Each point is reached from the start by the listed moves, each made once or not at all, plus a little noise. Is the number of moves made odd or even? Then give how often each move was made.

Moves:
(1): [ 0.24 -0.11 -0.11  0.40]
(2): [-0.16  0.43 -0.37 -0.01]
Start: [ 0.07  0.16 -0.22 -0.05]
Points:
[ 0.13  0.48 -0.71  0.29] => even (1, 1)
[-0.08  0.58 -0.56 -0.06] => odd (0, 1)

Moves:
(1): [ 0.32  0.16  0.56  0.05  0.11  0.28 -0.12  0.26  0.19  0.16  0.21]
(2): [ 0.02  0.17  0.07  0.10  0.25  0.47 -0.38 -0.17 -0.01  0.20  0.18]
(3): [-0.36 -0.34 -0.05  0.39 -0.03 -0.43 -0.07  0.28  0.13  0.00 -0.22]
(4): [ 0.21  0.02 -0.11 -0.03 -0.06  0.18 -0.06  0.19 -0.05 -0.10 -0.16]
(5): [-0.04  0.04  0.16 -0.15  0.01  0.16 -0.08 -0.04  0.14  0.06 -0.20]
(6): [-0.19  0.20  0.01  0.04 -0.27 -0.07  0.02 -0.06 -0.07 -0.06 -0.04]
(7): [ 0.16  0.43 -0.36 -0.10  0.36 -0.23  0.63 -0.10  0.20 -0.19 -0.28]
(8): [-0.14 -0.07  0.20  0.01  0.03 -0.20  0.13  0.23 -0.36  0.08 -0.15]
Start: [ 0.33  0.23 -0.12  0.29  0.08 -0.17  0.11 -0.08 -0.45  0.07 -0.28]
Points:
[ 0.03  0.45 -0.29  0.80  0.65 -0.56  0.34  0.14 -0.53  0.25 -0.80] => even (0, 1, 1, 0, 0, 0, 1, 1)
[ 0.27  0.64 -0.21  0.21  0.47 -0.58  0.85  0.07 -0.59 -0.04 -0.71] => even (0, 0, 0, 0, 0, 0, 1, 1)
[ 0.15  0.32 -0.61  0.57  0.45 -0.80  0.73  0.08 -0.10 -0.09 -0.79] => even (0, 0, 1, 0, 0, 0, 1, 0)
[ 0.06 -0.17 -0.14  0.70  0.01 -0.58  0.09  0.66 -0.76  0.00 -0.80] => odd (0, 0, 1, 1, 0, 0, 0, 1)

Moves:
(1): [-0.18  0.14  0.28 -0.05  0.25 -0.34 -0.11 -0.02 -0.12  0.03  0.13  0.16
  0.02  0.30]
(2): [ 0.05  0.11  0.09  0.10  0.36 -0.30 -0.22 -0.11 -0.24 -0.19  0.14  0.03
  0.02  0.07]
(3): [ 0.03  0.10 -0.39  0.17 -0.09  0.48 -0.05 -0.03  0.12  0.13 -0.19 -0.04
 -0.31  0.49]
(4): [ 0.03 -0.26  0.09 -0.07 -0.05 -0.07 -0.10  0.14  0.07  0.24 -0.02  0.03
 -0.07 -0.08]
(5): [ 0.11  0.02  0.00  0.02  0.03 -0.03  0.09  0.06 -0.11  0.06  0.08 -0.01
 -0.19  0.23]
(6): [ 0.07 -0.05 -0.45  0.35 -0.51 -0.07  0.03  0.03  0.13 -0.51  0.04 -0.19
 -0.17  0.11]
(7): [ 0.09 -0.07 -0.15  0.14  0.01 -0.08  0.02  0.25 -0.11  0.08 -0.09  0.06
  0.25  0.12]
(8): [ 0.15 -0.02 -0.08  0.07  0.13  0.21 -0.04 -0.17  0.26 -0.29  0.17  0.18
  0.05  0.04]
(9): [ 0.29  0.01 -0.19 -0.11 -0.32 -0.07 -0.01 -0.11  0.02 -0.16  0.38  0.03
  0.35  0.13]
(10): [-0.22 -0.07 -0.04  0.24  0.11 -0.21 -0.10  0.02 -0.30 -0.36  0.15  0.13
 -0.05 -0.08]
(11): [ 0.07  0.03  0.02  0.16 -0.02 -0.28  0.03 -0.29 -0.38 -0.17 -0.06  0.04
  0.26  0.29]
(12): [-0.02 -0.04 -0.01 -0.33  0.30 -0.03  0.09 -0.09  0.04  0.29 -0.16  0.17
  0.20 -0.16]
Start: [-0.13  0.16 -0.14 -0.10 -0.12  0.07 -0.05 -0.10  0.00 -0.11 -0.05 -0.19
 -0.21  0.25]
Points:
[ 0.14 -0.02 -0.83  0.55 -0.04 -0.39  0.04 -0.28 -0.49 -1.00  0.06  0.20
  0.15  0.79] => odd (0, 0, 0, 0, 1, 1, 1, 1, 0, 1, 1, 1)
[-0.24  0.15 -0.10  0.12  0.66 -0.64 -0.19 -0.41 -0.61 -0.53  0.08  0.55
  0.52  0.74] => even (1, 0, 0, 0, 0, 0, 1, 1, 0, 1, 1, 1)
[ 0.23 -0.12 -1.04  0.35 -0.43  0.00  0.04 -0.01 -0.23  0.00 -0.45 -0.11
 -0.21  1.24] => odd (0, 0, 1, 1, 1, 1, 1, 0, 0, 0, 1, 1)
[ 0.12  0.05  0.07  0.11  0.20 -0.58 -0.26 -0.29 -0.66 -0.14  0.08 -0.12
 -0.16  0.73] => even (0, 1, 0, 1, 1, 0, 0, 0, 0, 0, 1, 0)
[ 0.28  0.21 -0.86  0.32  0.39 -0.22 -0.34 -0.61 -0.59 -0.75  0.27  0.41
  0.54  1.12] => even (0, 1, 1, 0, 0, 0, 1, 1, 1, 1, 1, 1)
[-0.23  0.34 -0.23  0.73  0.12 -1.15 -0.32 -0.40 -1.03 -1.24  0.44 -0.02
 -0.31  1.16] => even (1, 1, 0, 0, 1, 1, 0, 0, 0, 1, 1, 0)
[ 0.11  0.29 -0.13 -0.37  0.51 -0.75 -0.33 -0.19 -0.41 -0.07  0.35  0.26
  0.64  0.70] => odd (1, 1, 0, 0, 0, 0, 1, 0, 1, 0, 0, 1)
